Each row of a before or after table is a point. The points were changed in one or more steps. Then noise was added and the rows were shuffled. The steps act on how far a point lies along the listed directions, d1 being the first. What was done? A step turns or swaps two directions, mirrors them in a line or flattens them onto one, adds a multiple of one to another, or multiplies one. Angles are multiples of 10 degrees, from the lower direction toward the higher: turns from -170 to 170, lines from 10 to 170 but not 90. Use the fewest steps. Two steps may share a direction if one is a turn and the other turns, adds or multiplies; they go together, in the order done. Otherwise the lowest direction goes first.
In the rows, 128 means zero.

Directions:
(1): [131  77]
(2): [ 77 125]
Before (13 x 2):
[[133 123]
 [103  97]
 [167 102]
 [107 101]
 [ 84  96]
 [131 153]
 [116 102]
 [121 108]
 [133 158]
 [ 91  17]
 [124  76]
 [209 123]
 [143 135]]
After:
[[113 141]
 [127  93]
 [119 128]
 [103  19]
 [ 83 131]
 [128  90]
 [135  90]
 [132 154]
 [103  84]
 [ 58 165]
 [146  74]
 [138 151]
 [121 101]]
Steps: mirror d1 and d2 in the line at 20 degrees

Directions:
(1): [ 96 141 160  65 164 147]
(2): [101 111 124 121  70 186]
(3): [155 117  58  96 150 150]
Before:
[[147 141 110 108 186  79]
 [ 54 136 175  60 103 197]
 [199 118  90 142 144 107]
 [ 92 114 166 101 121 154]
 [ 99 123 167 111 127 149]
 [165 124  79 179 145  87]
 [ 65 151 190  69 120 199]
 [169 112  97 153 104 116]
 [137 138  80  98 182 161]]
After:
[[135 137 116  99 176  96]
 [ 57 143 196  86 108 167]
 [163 118  65 158 148 106]
 [ 96 114 172 115 121 142]
 [121 148  97  86 186 168]
 [ 67 154 209  95 119 174]
 [167 113  88 139 111 123]
 [104 124 174 123 125 142]
 [192 115  86 121 151 120]]
Steps: turn d1 and d3 by -20 degrees; multiply d2 by 0.7

Directions:
(1): [ 97 151 169 143  61 116 131  78  73  99 123]
(2): [100 127 180 128 173 185 173 144  84 164 126]
(3): [107 117 155 141 127  45 140 200 110 137 112]
(4): [187 138 132 164 163 136  75 145  66  95 124]
(5): [148 125 129 135  99 117  99 123 108 212 196]
(6): [ 95 197  91 166 140 132 153 152 130 103 188]
Before, 9 rows:
[[174 113 118 147 142 123  83 118 112  78 108]
 [116 168  87 137 171 133 146 165 171 102 142]
 [123 134 114 143 129  95 122 153 144 120 126]
 [ 99 122 137 113  80 112 140 101 136 126 123]
 [102 134 117 128 151 154 154 152 151 123 123]
 [123 136 125 148 105 117 122 139 104 137 150]
 [150 105 112 124 126 106 127 143 140 146 123]
 [112 141 115 130 126 143 131 109 135  99 127]
 [129 155 116 144 144 113 122 158 119  82 125]]
After:
[[101 162 115 148 133 145 137 124 121 117 159]
 [125 114 176 122 111 147 129 112  79 131 105]
 [111  75 137  92  84 103 140  93 172 148 107]
 [ 96 158 111 152 112 127 144 139 120 111 155]
 [ 90 155 125 145 144 119 153 161 138 127 140]
 [140  84 140 106 133 129 141 134 133 150  92]
 [123 165  90 163 159 142 126 175 131 112 163]
 [ 76 192  95 150 120 105 161 165 149 100 178]
 [ 80 248  59 185 184 135 175 206 155  99 227]]
Steps: add -0.3 times d2 to d1; turn d2 and d4 by 130 degrees; flatten d3 and d5 onto the line at 160 degrees; multiply d6 by 3

Directions:
(1): [171 122 191 191 130  66 109  78 112  67 103 105 127 147 133  98 150 132]
(2): [166 184  92 150 140 120 195  78 148 132 169 190  95 114 140 130 173 152]
(3): [102 119  92 142 154 150  84  42 149 129  97 116  87  71 162 126  74 121]
(4): [140  54  78 132 113  74  93 123 150 175 183 124  97 146 102  75 149 117]
(5): [126  99 100 140 179 156 145 146 130  76 103 172 159 107  62  58 108 165]
(6): [134 146 123 150 147 194  83  91 178 126 159 132 177 219 127 129 131 116]
Before:
[[124 125 138 133 127 116 118 109 112 123 104 103 114 111 141 138 113 124]
 [115 148 113  98 125 148 179 186 105 120 114 150 130  92 109 138 111 151]
 [120 140 174 123 130 118 119 115  99  95  83 107 132 115 159 155 109 114]
 [133 174 109 124 145 157 176 126 130 115 127 165 126 108 129 131 121 146]
 [125 141 118 119 149 163 151 147 128 115 137 168 153 137 101 107 135 146]
 [121 138 125 126 146 171 112 104 143 112 129 143 171 150 128 115 120 132]
 [135 141 137 141 139 139 139 104 136 118 130 131 124 138 149 118 135 131]
 [135 121 149 131 124 127 129 117 123 138 127 132 125 127 133 130 129 126]
 [135 152 141 149 148 121 151  98 114  88  98 127 124 102 145 132 123 143]
 [131 161 146 112 139 156 170 170 110 110 119 145 140 126 127 138 131 151]
 [120 115 139 153 139 145 106 124 124 110 124 128 144 144 113 112 115 128]
 [134 148 129 132 137 146 131 133 118 112 147 146 162 157 110 111 129 127]]
After, 12 rows:
[[123 114  98 123 131 102 152 123 109 138 120 131  87  71 124 119 119 139]
 [137 169 135 123 147 181 156 151 136 116 141 152 156 163 128 138 138 146]
 [123 129  82  98 133  96 186 129 108 145 135 171  76  52 135 128 131 138]
 [111 127 121 110 129 154 129 132 137 147 134 120 125 135 150 131 119 120]
 [133 165 131 134 125 175  98 116 146 133 173 132 177 213 132 136 134 106]
 [131 167 128 134 132 194  82  68 177 140 167 130 176 212 162 152 136 108]
 [105 130  77 107 149 172 139 129 146 143 136 141 135 115 124 132 111 130]
 [130 137 114 159 135 169  91  90 163 144 176 137 145 197 130 131 137 112]
 [114 171 130 121 148 210 121 133 147 112 121 134 172 162 132 148  97 126]
 [128 108 138 120 123 121 141 133 116 147 125 136 115 106 128 125 124 132]
 [140 172 137 146 153 179 154 134 134  74 118 157 171 159 105 124 121 153]
 [131 172 150 143 151 225  84 102 173 115 161 141 206 251 127 138 138 118]]
Steps: turn d2 and d4 by 140 degrees; turn d1 and d4 by 130 degrees; turn d5 and d6 by 70 degrees; multiply d6 by 3
